Each row is a point. The last column is the point's height on a tilted bowl or saddle (a function of degree 2), plus a little noise. Along how many of its main directions does it bend up, bend down or stay straight?
In the rows, 128 means zero.

Points:
array([[114, 135, 120, 128],
       [142, 164, 111, 140],
       [162,  89, 136, 164],
       [118, 139, 136, 125],
       [135,  86, 128, 151],
       [117, 164, 120, 133],
       [143, 136, 146, 129],
       [113, 140,  92, 147],
       [122, 124, 121, 130],
       [144, 108, 107, 146],
       [153, 163, 145, 136],
       [135, 118,  95, 148],
       [126, 152, 126, 128],
       [109, 150, 224, 195],
       [142, 159,  75, 173],
       [114,  98, 115, 145],
       [ 52, 141, 170, 182]])
Directions: 3 up, 0 down, 0 straight

Points (17 x 4):
array([[179, 149, 102,  95],
       [160, 168, 119, 104],
       [184, 154, 154, 114],
       [118, 103, 164,  79],
       [117, 165, 137, 108],
       [120, 123, 154,  86],
       [133, 135, 130, 106],
       [135, 128, 135, 107],
       [154, 119, 127, 116],
       [ 94, 123, 127, 114],
       [ 94, 100, 111, 144],
       [120,  98, 147, 100],
       [146, 153, 127, 105],
       [ 86, 145, 157,  76],
       [166, 125, 178, 105],
       [217, 112, 125, 135],
       [109, 133,  90, 143]])
Directions: 2 up, 1 down, 0 straight

Points (22 x 5):
array([[120, 108,  80, 134, 120],
       [139, 135, 122, 120,  94],
       [121,  83, 186,  84,  81],
       [ 99, 163, 109, 111, 105],
       [170, 104, 176, 131,  72],
       [107, 145, 158, 119, 117],
       [137, 122, 173, 146, 112],
       [101, 157,  93, 156, 126],
       [116, 113, 153, 137, 117],
       [109,  85,  98, 149, 144],
       [132, 151, 167, 167, 110],
       [112,  82,  98, 117, 100],
       [102, 127, 158, 129, 117],
       [ 88, 131,  66, 122, 124],
       [119, 137,  86, 136, 118],
       [139, 151, 111, 100,  89],
       [123, 131, 113, 125, 103],
       [123, 206, 138,  93, 126],
       [147,  80, 125, 134,  83],
       [ 95, 112, 140,  77,  79],
       [134, 168, 161, 109, 122],
       [122, 124, 145, 100,  99]])
Directions: 1 up, 2 down, 1 straight

Points (44 x 7):
array([[181, 121, 128, 117, 145, 131, 133],
       [146, 115, 146, 131, 104, 105, 126],
       [148, 109, 133, 163, 144, 142, 129],
       [160, 175, 135,  91, 135, 155, 141],
       [139, 161, 170, 147, 127,  99, 175],
       [124, 124, 101, 101,  73, 144, 116],
       [124, 155, 119, 122, 135,  71, 152],
       [138, 131, 131, 149, 102, 126, 128],
       [173,  76, 118, 201, 126, 145,  92],
       [103, 100, 159, 158, 185, 125, 150],
       [100, 163, 117,  90, 103, 140, 114],
       [126, 123, 174, 163, 147, 157, 111],
       [ 72, 124, 152, 175, 150, 111, 120],
       [113, 120, 113, 102, 151, 171,  89],
       [103,  96, 131, 119, 113, 121, 108],
       [132,  95, 183, 147,  69, 147,  53],
       [127,  95, 139, 121, 137,  75, 156],
       [107, 110,  87, 139, 138, 133,  98],
       [146, 129, 150,  47, 116, 115, 130],
       [153, 108, 162, 115, 167, 116, 174],
       [ 73, 105,  98, 161, 147,  88,  95],
       [ 89,  81, 111,  93,  96, 158,  97],
       [169,  99, 185, 101, 145, 131, 129],
       [167, 126, 158, 137,  86, 111, 107],
       [125, 137, 100, 136, 120, 109, 123],
       [119, 140, 116, 118, 158, 143, 121],
       [105, 157, 157, 126, 107, 122, 124],
       [ 81, 127, 120, 170, 127, 181,  93],
       [160, 175, 106, 116, 135, 126, 146],
       [134, 144, 131, 146, 106, 114, 137],
       [125, 140, 135, 160, 113, 152, 127],
       [133, 132, 152, 129, 146, 110, 165],
       [105, 160, 165, 214, 165,  92, 205],
       [107, 106, 102, 132, 116, 154, 106],
       [143, 124, 145, 145, 115, 133, 129],
       [145, 102, 119, 174, 124,  68, 151],
       [160, 126, 128, 140, 163, 146, 136],
       [121,  70, 124, 106, 132, 100, 116],
       [130, 103, 136, 136, 118, 132, 119],
       [116, 161, 132, 120,  93, 121, 125],
       [136, 209, 115,  96, 133, 147, 143],
       [124,  67, 161, 131, 149, 156,  88],
       [149, 117, 115, 107, 110, 141, 114],
       [111, 140, 101,  70, 203, 129,  87]])
Directions: 1 up, 3 down, 2 straight
